Each row is a point. To make a cloud, some directions were put in groups of two or more. Within a group, all points are equally far from the middle, so they leave a hole (a ring in 2 directions, a hollow ball in 3). The other directions are filled evenly. Then the cloud was stretched, turned, moved and blurred a little. How many holes are there, and how many directions does each take, smallest first?

Cloud, 21 rows:
[[ 53  58 -32]
 [-18  51 -54]
 [-15  17  42]
 [-27 -10  27]
 [-30 -49 -62]
 [-38  55  36]
 [ 20 -46  55]
 [  0 -52  -6]
 [ 71 -51 -40]
 [-29  52  14]
 [-11 -66  60]
 [ 60 -18 -27]
 [-75  70 -18]
 [ 28  53 -58]
 [ 50 -76   9]
 [-38  37  27]
 [ 20 -96   1]
 [ 48  60 -16]
 [-13 -10  66]
 [ 12  44 -20]
 [ 11  49 -42]]
Holes: 0

Cloud, 26 rows:
[[-23 -73  12  38]
 [ -4  -4 -89  27]
 [-51  45 -43  12]
 [  8 -22  69  39]
 [-44  42 -68   7]
 [ 50  51 -30   1]
 [ 35  58 -15  -3]
 [ 46 -73  51 -21]
 [ 15 -50 -49  57]
 [ 17 -38 -76 -30]
 [-21  56 -45  32]
 [ 43 -60  66 -13]
 [  5 -33 -85  -6]
 [ 48  51 -27  -2]
 [ 13   2  68 -13]
 [-20  15 -92   9]
 [  9  38  23 -44]
 [ 60  -4 -42  66]
 [ 64 -16 -50 -34]
 [ 56  -9 -42  67]
 [ -5 -47  48  59]
 [ 24 -53  69 -32]
 [ 12  64  -7  17]
 [-62  32 -54 -24]
 [-74  18 -21 -21]
 [ 49 -54  63  36]]
Holes: 2 (2, 2)

Cloud, 82 rows:
[[ 26  60  -4 -16 -15  -4 -15  -3]
 [-35 -27   9 -10 -25  -1 -74  36]
 [  7  16 -26  71  30   2  56 -60]
 [-50  -9  54 -27  -5  49  -4  -8]
 [ 64  19   8   8   9   4   0  56]
 [ 58  17  47  -9  41  20  20  41]
 [ -2 -19 -57 -25  39  10 -55  33]
 [-13   5 -29 -32  19  48  -1  77]
 [  7   6 -20 -13  23 -24   9 -11]
 [-51   8 -33  67 -29  19 -16 -95]
 [ 39   1 -41 -12  54  78  32  15]
 [ 41  14 -38  -9 -28  61 -12  29]
 [ -3 -25  25  52 -34   2 -35  52]
 [  0 -29 -71 -68 -23   0  -9  21]
 [ 16 -28  52  15   9 -14 -13  21]
 [-19  -4 -32 -12 -20  -7  -2 -88]
 [-37  11 -21 -68 -13   9  77   9]
 [ 47  -6 -40 -23 -21  65  -1  28]
 [-22   8 -37 -67   7  43 -31 -48]
 [ 63  31  25  -1   0  40  25 -28]
 [ 29 -27 -50 -72 -26  -8 -18   8]
 [-53  -6  -9   3  29  21 -43 -65]
 [ 48  10  71  42 -42   1 -32  44]
 [ 12  26  34  -9 -47   7  63 -43]
 [ 52  16  16  28 -28   3  40  76]
 [-30 -43  19  10 -53 -42  -5  56]
 [-37  -2  33  22 -67 -41 -23  34]
 [  2  73 -20  19 -38  24  79 -28]
 [ 39  12 -20  28  14  70  -3  13]
 [-21  20  -3 -18 -16  29  64 -19]
 [ 35 -29  15  -6   1   0  23  81]
 [ 16  37 -67 -14   6  62  52 -13]
 [-41 -25  25 -54 -34 -41  40   3]
 [-13 -19  -3 -44  33  21 -57 -46]
 [ 30  -6 -42  19 -43  13  10  32]
 [-78 -11 -14  23   6  35 -53 -59]
 [ 46 -10   8 -21  11  19  41 -24]
 [ -4  25 -11 -60  22  -7  34  82]
 [  2 -16 -23  67 -16  17  -8  26]
 [-14   7   2  82 -13   8  37  54]
 [-23 -33  41  11  27  52  12  18]
 [-57  16   2  30 -39 -38  16  40]
 [-46  -1 -39 -47 -37   8  37 -14]
 [  3   0  36 -35  55  45  22   3]
 [ 75   3 -28   9  40  27  27 -15]
 [-48 -20 -32 -17 -12 -24 -30 -22]
 [-51  42 -25  43 -36  -6  52   3]
 [-39 -55 -16  40 -19 -14 -25  46]
 [-57 -21  -3   0  -6  37  22   1]
 [-27 -74  22  24 -25  -5 -46  55]
 [-54  -3 -24   7  55  13  14 -42]
 [-12 -28  -3 -52  -3  -9  15 -43]
 [-46  -9 -43 -61 -27  11  40 -15]
 [ 21   4  41 -24 -42 -16  10  87]
 [-44 -45  -9  14   8 -42 -30  28]
 [ 24 -71   6  -2  -4  -2 -33  16]
 [-19 -54  23  15  35  50 -19 -17]
 [-28   0 -30 -25 -42 -30   6   2]
 [ 40   9 -41  32   1   8  29  60]
 [-82  -9  28  36  12  -1  24 -27]
 [ -8  11  13  65  24 -38  38 -34]
 [-12  58  11   4 -25 -13  87 -25]
 [ 43  -5  37  16 -19  30  32  -9]
 [ 43 -35  -6 -39 -28  12  44  81]
 [ 18   3  58  75  41  14  14  34]
 [-30 -33  -5   4 -13  29  39 -34]
 [  0 -28   2  71  29  20  17  41]
 [-13  -2  20  48 -23 -51 -18  10]
 [-18 -37  34  70 -24 -42 -35  35]
 [  0  16 -33  13   8 -14  -9  49]
 [-17  49 -16   2 -65 -27  30   7]
 [-33 -21 -38 -15  28  -3  27 -63]
 [ 13  19  -2 -20  37 -11  -4  51]
 [ 15  16   3  28  27  70  10  23]
 [-42  45   1   9  32  -9  -8  23]
 [ 35 -25  22 -25 -33   7  43  95]
 [-12 -43   9   0 -33 -47 -18  -1]
 [ -8  60  -2 -42  -2  21  19  -7]
 [ 27   6  19 -17  25  39   7 121]
 [-10  13  43  64 -20 -55  32 -27]
 [-17 -14  49  -3  -4  30  51   1]
 [ 51 -16 -28 -43  43  -4  22  50]]
Holes: 1 (3)

Cloud, 87 rows:
[[  33    1   -6  -28  -46   57   80   -1  -31]
 [  32   42  -20   47  -46   19  -42  -34  -60]
 [   5  -13   73  -63  -47   59  -24  -46  -19]
 [ -23   33    1   78   25  -87    4   53   23]
 [   7  -53    0    2  -23  -43  -78   10   59]
 [  13 -108   -8    4   69  -12   88  -25   25]
 [   9   34   28    6    4  -32  -47   43   26]
 [ -10   22  -14   64  -30   26  -41  -39  -48]
 [  47   46  -18   20  -17   -4   63  -41  -38]
 [ -38  -31   51   -6   82   13   57   40  -31]
 [  13  -17   32   -4  -17  -70   58   -2   50]
 [  -8  -66   51   20   61    3   37  -15   59]
 [  14   12  -54   83   17  -13   44   13   24]
 [   0   14   73   23  -31  -28   30   10  -52]
 [ -21    3   47  -37   68  -17   24  -15    5]
 [ -58  -93  -13   20    7  -48  -10  -69   48]
 [  37  -45   17   30   61   68   48  -61  -17]
 [  70  -30   49   29  -40   60   -1  -71  -40]
 [ -17   32   35  -34  -64   47   28   22   47]
 [  26  -30  -80   32    7  -78    8   -5   33]
 [  88   24    0   70   12  -54   -3    0  -13]
 [ -49  -54  -57   30   61  -43   -5   36   21]
 [  60  -45  -26  -12   49   23   66  -38   40]
 [  44  -27  -24    9  -49   25   41  -73   -2]
 [  29   11   42   57   -5  -57  -34  -17    9]
 [ -14  -17  -87   76   27  -53    3   10   25]
 [ -47  -70   13  -12   23    6   92  -24   46]
 [  37  -67  -36  -35  -32  -29  -44  -36   33]
 [  92  -19   25   23  -33   59   24  -44  -70]
 [ -54   -6  -28   23  -10  -41   43  -42   50]
 [ -14  -81   21   71   29  -52  -22  -31   25]
 [ -24  -53   14  -42   34   10   17  -27  -48]
 [  -7  -31   35   19  -18   53   53   22  -51]
 [ -60    7   59   15   16    6   95    9  -39]
 [  74   14   15   -2  -13   69   -4    9  -41]
 [  23  -64  -20   18  107   -2   28   26   -3]
 [  -8   87   -4  -31  -32   27    6   20  -17]
 [ -34   19  -69   57   46  -58    5   48    6]
 [ -43  -33   46  -78  -18   65   32  -67   12]
 [  76  -42  -52   29    7  -13   57  -38   11]
 [ -86   40   42   21   -6  -66   -6   47   -6]
 [ 104    5   -7   31  -25   37   33  -57  -56]
 [  91  -25  -22   42   -7  -68   -8  -22    5]
 [ -39  -11   21   -3  -10  -88   26  -27   52]
 [  59   -5  -16   28  -79  -25  -10  -29   55]
 [ -35    2   51   36  -27   39   30   10   20]
 [  -2   43   -9  -14  -25  -33  -22   66   50]
 [ -16   16   10    5  -33  -43    3  -70   52]
 [   6  -45   39  -24   74  -38    1    1   43]
 [ -37  -40   55  -39   -9  -22   85   61   16]
 [ -32  -14   50  -21   75  -17   28   32  -27]
 [  -6  -70   80  -63   42   -1   46  -30   25]
 [  27   -9  -82   70   11  -37  -43    7   11]
 [ -58   10   37   -5  -41  -10   67  -33   29]
 [ -39  -20   43   26  -49  -40   31   38   34]
 [  28   44   17  -10 -100  -34   -8  -10  -29]
 [  17  -35  -16    7   39  -56  101   32   41]
 [  -5   25  -37  -16  -49  -55  -22   60   27]
 [ -55   37   22   54   44  -47   38    8  -41]
 [  15  -27   21  -60  -63   43    8  -33   74]
 [ -49   15  -35    5   42   18   26   33  -20]
 [   9 -121   -2  -12   47   47   10  -59   43]
 [ -50   50   20   28  -39  -77   39   51   37]
 [ -43  -57    0   86   41  -68    4   24   13]
 [  30  -33  -26   39    8  -97   36   30   43]
 [  21   41    2    1  -73  -36   34  -18   46]
 [  35   -9   10  -20   -7   20  -17  -17   86]
 [  26   19   61   -6   30  -20  102   41  -54]
 [   8  -91   -1   52   83    6   58   26    1]
 [ -18  -53  -38  -46   22   -7   57   43   16]
 [ -18   30  -18   90    9  -10   18   -2   32]
 [ -29  -11   17   -3 -110  -24  -19  -36   36]
 [ -59  -65  -21   -9   61  -80    6  -26   67]
 [ -68  -30   -7   85   49  -38   -8    3  -11]
 [  35   -6   10  -54  -23   42   65   31  -52]
 [  35    2   30  -52  -66   -1   48   44   36]
 [   3  -36   16   -5  -42   45   63  -61  -33]
 [ -54  -56   13  -26   60  -41    1  -60   42]
 [ -89   21   67  -74  -58   10    3   10   35]
 [ -41  -67   45  -61   48  -31   15  -35   69]
 [  -5    1   42   -7   32  -31  119   22  -45]
 [  -4   -3   -9   22    7  -80   57   -4   58]
 [  61   41   44   55  -40    4  -22  -46   -6]
 [ -22  -11   45   16  -70   17   22   17   32]
 [  25  -33   -4    0  -62   -6   55    1  -35]
 [   6  -84   26   39    4  -69  -11  -35   40]
 [  64    7   26   58   13  -37   13   -4   38]]
Holes: 3 (2, 3, 4)
